Rows are points. Any point is a mix of the corners, with weights that add up to 1. It lies inside the corners' shape when no weight is negative. Say inside or outside, and name the corners with a negative weight.

Corners:
(1): [4.5 7.8 1.4]
(2): [ 0.5 -0.6 -8.8]
(3): [-3.2  5.4  1.0]
(4): [-2.5 -9.8 -0.5]
Points:
[ 2.3  4.1 -2.2] -> inside
[ 1.9  5.9 -4.3] -> outside (4)
[-1.4  1.6  2.5] -> outside (2)
[-2.2 -7.4 -0.5] -> inside

Corners:
(1): [-2.3 -2.9 -6.3 -0.3  2.6 -7.0 -3.5  0.4]
(2): [ 2.5  4.9  2.1 -2.5  2.7  0.1  2.3  1.2]
(3): [ -3.7   5.7   1.7  -2.8   9.0   6.7  -7.3 -10.9]
(4): [ -3.7   2.9   1.9   1.4   4.5   8.1 -11.8  -4.3]
(5): [-7.8  0.2  4.2  2.4  4.1  2.4 -6.7 -5.2]
(6): [ 2.6  0.2 -1.2 -8.2 -3.0 -6.2 -2.1 -0.4]
(7): [-6.7  1.3 -4.8  4.6  0.1  1.6 -4.9 -6.3]
(8): [-3.0 -8.7 -5.4  2.0  0.3 -1.4  1.2 -1.9]
(9): [-11.6  -7.4  -9.0   0.1  -0.1   0.1  -1.5   1.6]
Points:
[-1.7  1.8  3.8 -2.2  5.1  1.4 -7.2 -7.0] -> outside (2, 7, 9)
[-3.9  0.8 -1.1 -0.1  3.6  1.1 -4.4 -4.7] -> inside
[-5.6 -4.7 -3.6  1.5  3.0  0.0 -2.0 -1.3] -> outside (6, 7)
[-4.2  3.9  2.7  2.1  7.8  3.3 -4.5 -8.5] -> outside (4, 6, 9)
[-1.4  0.0 -0.8  0.9  0.4 -1.5 -3.4 -1.4] -> outside (3, 9)
[-5.7 -1.5 -2.4  3.1  2.5  1.5 -4.3 -2.2] -> outside (3, 6)

Corners:
(1): [-8.6 -0.9 11.2  4.9  1.6  2.3 -5.6 -0.9 -1.4 -1.2 -4.6 13.6]
(2): [ 4.8  2.8  1.5 -1.8 -4.4 -9.3  2.8 -3.1  5.6  3.2  7.3  6.5]
(3): [-1.1  5.7 -7.0 -4.2 -0.2 -7.8  6.2 -1.8 -2.2 -2.2  7.4  0.2]
(4): [ 1.3  2.2  5.1  1.2  1.4 -0.2 -0.4 -7.0 -0.5  7.6  2.1 -2.3]
(5): [ 4.6 -3.8 -0.1 -6.7  0.5  0.0  3.4 -1.7 -4.1  9.0  3.0  1.5]
(6): [ 4.4 -3.6  3.6  0.3  1.6 -1.7  4.3 16.6  4.5 -0.5 -5.2 -8.4]
(7): [ 1.2 -4.2 -0.2 -6.3  2.5 -3.4  7.3  0.4  8.5 -3.8 -6.4 -2.0]
(8): [ 2.1 -3.8 -0.3  3.5  2.4  6.9  5.1  3.2  0.4 -4.1  0.2  3.4]
(9): [-5.8  2.9  1.2  3.1  4.0  9.0 -9.5 -0.7  0.5  7.8 -4.2  7.5]
(10): [-1.1  5.1  7.6 -5.4  0.8  9.7 -7.1 -2.5 -0.7 -2.3 -7.9 13.5]
(11): [ 0.8 -2.5 -2.5 -1.1 -5.5  3.3  5.0  5.7  0.8 -4.0 -9.4 -1.4]
(12): [  7.3  -7.5  -3.9  -2.7  -0.6  -5.2  -3.6 -10.8  -5.1   3.6   3.9   0.0]
(13): [-3.4  1.0  1.6 -0.5 -2.4 -0.3 -1.7 -0.3  5.4  0.0  9.0 -4.0]
Points:
[ 1.6 -2.7  3.4  0.2  0.4  2.5 -1.7  0.9  2.3 -0.9 -3.5  1.7] -> outside (3, 5)
[ 0.7 -1.0  3.3 -1.4  0.2  3.8 -1.1  0.4  0.6  1.4 -3.7  4.0] -> outside (3)
[ 0.0  0.8 -0.2 -0.5  1.2  1.5  0.0  0.2 -2.9  1.3  0.0  3.2] -> outside (2, 7, 13)
[ 3.6 -3.3  0.0 -1.7 -0.3  0.0  1.6  2.4  2.2  5.0  0.8 -3.0] -> outside (1, 3, 10)
[-0.3  0.0  0.9 -0.2  1.0 -1.3 -0.8 -0.9  1.1  0.0  2.7 -1.2] -> outside (2, 5, 11)
[ 4.8  3.1  0.9 -7.3 -0.4  1.1  7.1  2.3  1.9 -3.4 -2.9  2.5] -> outside (1, 9, 12, 13)
[ -3.1  -1.0   5.5   3.2   0.7   8.5   0.7  11.7   7.5  -8.5 -10.2   4.8] -> outside (3, 4, 5, 12)
[-0.1 -0.3  0.8 -1.1  0.2  1.0  0.4 -2.3  0.8  0.7 -0.3  2.8] -> outside (6)

Corners:
(1): [-13.3   5.6   5.8  -4.8  -0.7  13.2   4.5   2.7  16.6  -3.3   6.4   8.7
  -3.0   1.1  10.5  -6.2   1.5  -4.7   0.0   0.2]
(2): [-3.8 15.9  2.6  2.3  1.1 -2.9 -0.8 -0.5  1.4 -2.2 -1.3 -2.3  5.0 -3.7
  2.4  1.8  1.1  1.0  3.4 -2.2]
(3): [-7.0 -3.6  6.8  9.0 -0.8 -2.4  3.7  0.4 -3.7 -1.4  2.3  6.2  1.0 -2.1
  0.7  0.9  0.8 -7.1  2.9  4.3]
(4): [ 2.8  0.0  1.0  2.9 -0.7  1.5 -4.0  0.2  2.7 -3.0 -2.4  3.4  3.2 -0.6
 -0.3 -0.5  1.9  4.3  4.9 -0.8]
(5): [ -1.4  -5.0   5.9   5.1  -4.5  -1.9   2.9  -4.2   2.4  -0.2   6.7   2.5
 -10.5  -0.2  -3.0   2.1   1.9  -1.3  -1.1   4.4]
(6): [ 2.5 -3.2  5.2  4.5 -3.5 -3.5 -0.5 -1.2  5.6  2.0 -0.1 -3.0  0.9 -4.7
 -3.1  0.5 -2.8 -4.3 -5.6 -1.4]
(7): [ -1.0   7.5   4.0 -12.4  -3.2  -0.4   2.4 -11.8   6.9  -5.9  -1.5  -1.9
  -1.5   4.5   3.9   3.6   3.2   4.5   2.3   3.7]
(8): [ -2.2  -5.4 -18.1   8.1   0.8  -5.6  -5.9  -4.0   3.5   0.6  -1.7   3.3
   2.9  -6.4  -5.9   0.3   0.6   3.0   0.8  -2.0]
(9): [-4.4 -5.8  2.2  6.9  5.0  0.7 -6.0 -0.4 -2.9 -2.2 -0.7  2.0  9.0 -3.4
  2.2  2.9  0.9 -2.1 -8.7 -0.9]
(10): [-4.0 13.6 -6.3  4.6  2.4 -1.2  1.4  1.2 -1.1  4.4 -4.1  1.1  0.9  3.8
  5.2 -7.3 -1.3 -0.7  1.6 -3.3]
(11): [-4.1 -0.6  4.5  3.0  3.0 10.8  7.2 -0.7 -0.1 -1.7  0.0  2.8  6.0 -0.1
 -0.4  3.2 -1.2  0.5 -3.2 -0.3]
(12): [-0.6 -5.6 -3.6  1.0 -2.9 -5.1 -5.2 -4.6  4.7  4.5 -2.9  3.0  2.7 -1.2
 -7.8  2.0 -6.8  3.5 -4.8  3.1]
(13): [-1.0 10.6  9.0  0.9  5.5  4.5  5.7  5.6 -2.0 -4.9 -1.1 -2.7  9.9 -1.7
 15.4  4.6  1.7  3.5  3.7  2.9]
(14): [-1.7 -3.2 -7.3 -5.1 -0.5  1.3 -3.4  4.3 -0.2 -6.4 -2.6  1.5  3.1 -2.9
  1.0  2.4 -2.8  2.5 -1.0  0.2]
(15): [-10.3  -0.3   2.3  -0.2   5.0  -2.5   4.6   1.1   5.4   1.2   0.9   3.4
   1.1   7.6   0.1  -4.6  -0.8   0.8  -0.8  -4.8]
(16): [  4.9  -2.6   2.2 -17.0  -0.7  -1.4  -8.9   0.9   1.6  -1.6   2.3   3.2
  -2.1  -3.2  -2.8   2.5   5.6   1.7   2.0   6.6]
(17): [  0.7 -10.7   5.7   3.6   9.2  -5.5  -4.2   2.3  -1.1  -0.8  -0.1  13.3
  -8.2   7.7  -3.4  -0.8  -7.5  -9.8   3.0   8.2]
(18): [ 0.5  0.2  5.7  1.6 -0.9  5.6  4.4 -2.6  5.6 -2.3  9.0  2.1  7.2  0.5
 -3.6  0.5 -2.0  1.6 -0.7  2.2]
(19): [-7.7 -1.7 -8.1 10.8 11.0 -1.4  0.6  1.5 -1.6 -3.5 -4.6  4.9  4.3 -3.1
  3.2 -8.4 -6.4  0.2 -3.8 -1.2]
(20): [-3.0 -5.2  9.7 -7.1 -0.5 11.6 -0.5 -4.7 -1.3 -4.1  2.7 -1.7  8.2 -0.9
 -2.8  5.7 -8.8  1.2  2.1  6.9]
(21): [ 1.7 12.3  7.2  2.3 -6.7 -3.7  2.2 -7.1  1.7  0.5  4.6 -0.6 -2.5 -9.7
  4.9  4.6  5.8 -2.4  2.0 -3.8]
Points:
[-0.2 -0.8  3.5 -3.4  1.2  2.4 -2.8 -0.9  2.1 -3.3  0.0  1.7  4.4 -2.8
  0.8  2.4 -2.0  1.1 -1.8  2.6] -> outside (3, 5, 8, 10, 15)
[-0.6  1.7  0.9  9.1  1.9 -6.5  0.9  0.5  0.6  0.7  0.6  3.4 -1.2 -0.1
 -1.1 -0.7 -2.2 -2.0  1.7  0.3] -> outside (1, 7, 9, 11, 16, 20)
[-1.8  0.2  0.4  1.0  0.1 -0.6 -0.7 -0.9  2.1 -0.6 -0.5  1.7  2.0 -1.3
  0.3  0.8 -1.8  0.6 -0.9  1.2] -> inside
[-1.6  1.2  1.1  0.8  0.5  0.1 -0.6 -1.1  2.4 -1.0  0.4  2.1  0.6 -0.6
  0.4  0.2 -0.7  0.3 -0.1  0.8] -> outside (3)
[-4.6 -1.8  1.3  1.7  2.0  0.6  0.0 -1.7  3.1 -0.7  1.2  4.2  1.5  1.9
 -2.0 -1.2 -1.8 -0.1  0.0  1.5] -> outside (6, 13, 14, 21)
[-3.1 -0.1  3.0  0.2  2.4  1.3  0.3 -0.7  2.5 -2.3  1.1  3.5  2.3 -0.9
  1.7  1.0 -1.4 -1.6 -0.4  1.9] -> outside (4, 5, 10)
